Each row is a point. The points of each table are mixes of a few directions, plus a little noise. Count the directions of each table, and those that both share. Where both have some left over, give the other angles between the two spaces (their principal angles), to ten degrees, smallest first.

First, 4 rows:
[[-2.63 -0.65 -1.99]
 [ 2.95  2.29  1.39]
 [ 0.33  0.75 -0.02]
 [-0.67 -2.37  0.69]]
Second, 5 rows:
[[-1.30  2.84  0.75]
 [ 2.91  1.13 -1.44]
 [-2.23  0.18  1.17]
 [ 1.69 -2.52 -0.94]
 [-1.04 -1.55  0.47]]
Directions: first 2, second 2, shared 1; angles 70

First:
[[ 2.65 -0.03  0.98 -2.69]
 [-0.29 -0.25 -0.35  0.27]
 [-2.21 -1.70 -2.60  2.15]
 [ 0.12  1.08  1.19 -0.14]
 [ 0.29  2.08  2.41 -0.30]
 [-0.52  2.02  2.01  0.67]
 [-0.16 -3.25 -3.53  0.06]]
Second (6 x 4):
[[-3.56  0.76 -2.83 -1.04]
 [ 1.04  0.49  0.64 -0.56]
 [ 1.98  0.60 -0.17  1.15]
 [ 0.10 -0.29  1.49 -1.29]
 [-2.87 -0.29 -0.93 -1.10]
 [ 3.31 -1.27  1.76  2.87]]
Directions: first 2, second 3, shared 1; angles 90

First, 8 rows:
[[-1.73 -3.20 -1.61  4.18 -2.62  0.37]
 [ 0.91  1.76  0.89 -2.33  1.45 -0.35]
 [-0.34 -0.69 -0.28  0.86 -0.45  0.11]
 [ 1.44  2.59  1.29 -3.43  2.14 -0.33]
 [ 1.51  2.77  1.30 -3.55  2.48 -0.39]
 [-0.08 -0.19  0.07  0.15 -0.05  0.04]
 [-0.55 -0.95 -0.41  1.19 -0.81  0.07]
 [-1.26 -2.30 -1.17  3.04 -1.88  0.43]]
Second, 8 rows:
[[ 0.42 -0.27 -0.54  2.25 -1.17  2.10]
 [-2.15 -2.35 -0.45 -0.11 -0.43 -3.00]
 [-1.90 -2.61 -0.82  1.67 -1.34 -1.52]
 [ 1.07  1.79  0.78 -1.79  1.21  0.34]
 [ 1.89  1.80  0.08  1.11 -0.17  3.26]
 [-2.38 -2.76 -0.70  0.54 -0.84 -2.85]
 [ 0.93  1.19  0.35 -0.51  0.48  0.96]
 [ 2.06  3.26  1.37 -3.22  2.21  0.60]]
Directions: first 1, second 2, shared 1

First (8 x 6):
[[ 0.51 -0.10 -1.25  2.79  0.74 -0.32]
 [ 0.44  2.22 -1.06 -0.27  2.79 -2.87]
 [-2.11  0.73  4.01 -2.92 -0.28  1.24]
 [-0.54 -0.95 -0.77  0.80  0.11 -1.61]
 [ 1.14  0.81  0.67  3.50  0.15  3.86]
 [ 0.29 -0.61 -0.89 -2.36 -0.94 -1.00]
 [ 0.40 -0.02 -1.10 -2.87 -0.49 -1.56]
 [-0.11 -2.13  0.39  1.38 -2.14  2.29]]
Second:
[[-0.24 -0.49  1.18 -1.38 -1.40  1.62]
 [ 0.12  0.22 -0.58  0.69  0.66 -0.71]
 [ 0.70  1.16 -2.88  3.21  3.25 -3.85]
 [-0.64 -1.12  2.89 -3.19 -3.24  3.82]
 [ 0.36  0.58 -1.52  1.69  1.73 -2.04]
 [-0.33 -0.62  1.44 -1.60 -1.66  1.87]
 [ 0.29  0.47 -1.31  1.43  1.48 -1.68]
 [-0.16 -0.24  0.69 -0.79 -0.78  0.86]]
Directions: first 4, second 1, shared 1

First:
[[-0.64  0.76  0.87 -3.10 -0.45 -3.81 -0.18 -3.87]
 [ 0.13 -1.20  1.74  0.00  1.37 -2.72  2.55 -0.47]
 [-0.95  0.26  0.82 -1.51 -0.56 -1.97 -0.67 -4.96]
 [ 0.58  1.37 -1.66 -0.84 -0.94  1.48 -1.41  3.77]
 [-0.62  0.16 -1.36  1.90 -1.03  4.00 -2.42 -1.78]
 [-0.14  0.03  0.41 -0.43  0.02 -0.88  0.24 -0.79]
 [ 0.84 -0.45 -0.94  2.03  0.58  2.52  0.68  5.31]
 [ 0.10 -0.18 -0.22  0.94  0.18  1.15  0.11  1.04]
 [ 0.35 -0.71  0.34  0.97  0.76  0.07  1.15  1.42]]
Second, 9 rows:
[[-2.77  1.42 -1.12 -0.13  3.73 -1.03 -0.10 -2.53]
 [-0.72 -2.86 -0.43 -1.52 -1.77  3.81  0.02  0.75]
 [ 1.52 -2.31 -0.81 -0.82 -1.73  2.98  0.68  0.33]
 [-2.31 -0.67  0.06 -0.91  0.33  1.23 -0.42 -0.05]
 [ 1.05  0.27  1.69  0.75 -2.09 -1.11 -0.55  2.16]
 [-2.67  2.26 -0.66  0.27  3.90 -2.15 -0.20 -2.32]
 [-2.08  0.02  1.68 -0.21 -1.07 -0.28 -1.09  1.69]
 [ 3.85  1.63 -0.23  1.69  0.02 -2.53  0.91 -0.35]
 [ 3.99  0.24 -0.22  1.12 -1.25 -0.90  0.88  0.33]]
Directions: first 3, second 3, shared 0; angles 60, 60, 80

First:
[[-0.36 -0.46 -0.06 -0.85  0.38 -1.01 -0.04  0.70  0.69]
 [ 0.50 -0.05  0.35  0.68 -0.32  2.35 -0.77 -0.80 -1.97]
 [-1.44 -2.65  1.46 -2.70  0.67 -0.91 -1.77  1.27  2.18]
 [ 0.93  1.88 -0.92 -0.94  1.10 -4.88  5.73  0.73  0.46]
 [-1.26  2.47  1.01  0.36 -3.41 -1.58  3.58 -1.89  2.80]
 [-0.24  1.75 -2.94  1.11 -0.59 -1.25 -0.53  1.12  0.20]
 [ 0.10  0.25 -1.38  1.25 -0.70  2.80 -2.98  0.09 -2.19]
 [ 1.50 -1.79  0.61  1.74  3.02  1.57 -2.14 -0.29 -0.36]
 [ 0.15 -2.02  0.58 -0.05  1.17  2.18 -3.15  0.28 -0.80]
 [ 0.05  0.61  1.26 -0.59 -1.32  0.70  2.05 -1.20 -1.04]]
Second, 7 rows:
[[ 0.99 -0.24 -3.49 -0.61  2.70 -1.53 -1.34  3.14 -2.45]
 [ 0.70 -0.13 -2.57 -0.42  1.89 -1.14 -0.98  2.28 -1.76]
 [ 1.95 -2.32  0.42 -1.24  4.18 -0.16  0.05  1.31 -2.59]
 [-0.07 -0.55  2.47  0.01 -0.52  1.00  0.92 -1.71  0.83]
 [-0.93  0.79  0.98  0.57 -2.16  0.55  0.41 -1.41  1.59]
 [-1.42  0.96  2.54  0.89 -3.46  1.24  1.00 -2.84  2.76]
 [-1.25  1.50 -0.33  0.79 -2.66  0.05 -0.08 -0.78  1.64]]
Directions: first 5, second 2, shared 2

First:
[[-1.18 -3.08  0.32 -0.77  0.64 -0.50  2.45  0.97  1.50  0.55 -1.59]
 [-3.12  2.98 -0.50 -4.38  1.58 -1.50  1.26  0.36 -0.04  1.82  3.76]
 [ 1.51  0.57 -0.76  1.21 -0.11  0.39 -2.64 -1.77 -2.02  1.31 -0.98]
 [ 0.50  0.09  1.16  1.38 -2.37  1.19 -1.40 -0.35 -0.23 -1.35  1.56]
 [-1.05  1.27 -1.68 -1.59  4.24 -1.61  4.92  2.25  1.42  0.97 -2.13]
 [ 0.92 -1.15  1.17  2.23 -2.43  1.20 -1.43 -0.63 -0.65 -0.46  0.41]
 [ 1.14 -1.64  1.21  2.99 -2.18  1.36  0.05  0.35  0.31 -1.48 -0.50]
 [ 1.24  0.96 -0.98 -0.86  0.47 -0.13 -3.28 -1.07 -0.16 -1.35 -0.74]]
Second:
[[-0.72 -1.58 -0.27 -0.44 -2.86 -1.86 -1.52  1.27 -0.73  1.26 -1.75]
 [ 1.46  1.97  0.47 -1.30  0.93  1.13  2.43 -1.18  0.66 -0.51  1.74]
 [ 1.97  0.22  0.39 -2.95 -1.37  0.50  3.01 -0.57 -0.25 -1.04 -1.80]
 [-1.99 -1.68  4.11 -1.04 -1.89 -0.27  1.19 -2.45 -1.88  0.84 -0.05]
 [-1.18 -2.91 -1.12  3.76  0.99 -1.04 -4.63  0.58  0.01  1.40 -1.59]
 [ 1.05  0.74 -0.09 -1.36 -0.99 -0.34  1.17  0.02  0.76  0.88  1.16]
 [-1.32 -0.51 -1.73 -0.21  1.13  1.35  2.47  3.32  1.98 -2.57  0.76]
 [ 0.64  5.14 -2.00  0.98  1.42 -0.22 -2.80  0.48 -1.44 -1.00  0.89]
 [ 0.09 -1.37  0.25  2.57  2.63  0.74 -1.34 -1.45  0.87  0.72  0.66]]
Directions: first 5, second 6, shared 2; angles 30, 80, 80

First (9 x 12):
[[-3.11  1.55  1.92  0.48 -4.44  2.76 -4.96  0.80  1.04  4.80  0.84  2.55]
 [-1.44  0.11  1.04 -0.13 -1.68  0.72 -1.74 -0.49  0.29  0.98 -0.05  1.11]
 [ 1.93  0.98 -1.60  0.70  1.19  0.09  0.76  2.26 -0.12  1.14  0.79 -0.85]
 [ 1.45  1.47 -1.33  1.02  0.38  0.73 -0.19  2.68  0.16  2.26  1.03 -0.43]
 [-2.08 -0.98  1.70 -0.73 -1.34  0.01 -1.03 -2.18  0.06 -0.91 -0.72  1.03]
 [-0.39 -0.54  0.34 -0.25  0.02 -0.32  0.14 -0.87 -0.08 -0.98 -0.35  0.06]
 [ 2.96 -0.42 -2.12  0.15  3.46 -1.69  3.57  0.58 -0.70 -2.44 -0.18 -2.11]
 [ 2.34  0.32 -1.73  0.40  2.17 -0.68  2.02  1.54 -0.37 -0.52  0.35 -1.43]
 [-1.77 -2.59  1.72 -1.55  0.27 -1.58  1.20 -4.25 -0.39 -4.37 -1.79  0.27]]
Second, 10 rows:
[[ 1.62  1.81 -1.59  2.72 -0.57  1.91 -0.14  3.39  0.30  3.40  1.22 -1.18]
 [-1.60  0.54  1.26 -2.07  0.30  1.35 -2.47 -0.94 -0.46  0.06 -0.24  2.04]
 [ 0.05  0.28  2.04 -4.18 -0.43 -4.61 -3.53 -0.27  0.13 -0.46  1.00  2.99]
 [-0.78  0.31  1.16  0.78  0.18  2.97 -1.41 -1.13 -0.95 -0.75 -0.74  0.24]
 [ 1.69  0.06 -0.97  2.65 -0.95 -0.79  1.40  1.53  0.49  0.89  0.57 -1.86]
 [ 1.54  0.21  0.53  4.53 -0.28  2.81  0.16 -0.10 -1.15 -1.14 -0.56 -2.41]
 [ 0.00 -0.50 -0.85 -0.91  1.49 -0.17  1.62 -0.44 -0.13 -0.96 -0.39 -0.28]
 [-1.44 -1.49  0.36  2.93 -3.00  0.56  1.48 -1.27  0.99  0.26 -0.72 -1.36]
 [-2.79 -1.42  0.47 -5.22  0.17 -3.08  0.13 -2.14  1.00 -0.75 -0.37  2.72]
 [ 1.71  0.17 -2.40 -1.20  3.06 -0.92  2.74  1.32 -0.19 -0.48  0.23 -0.89]]
Directions: first 2, second 5, shared 2
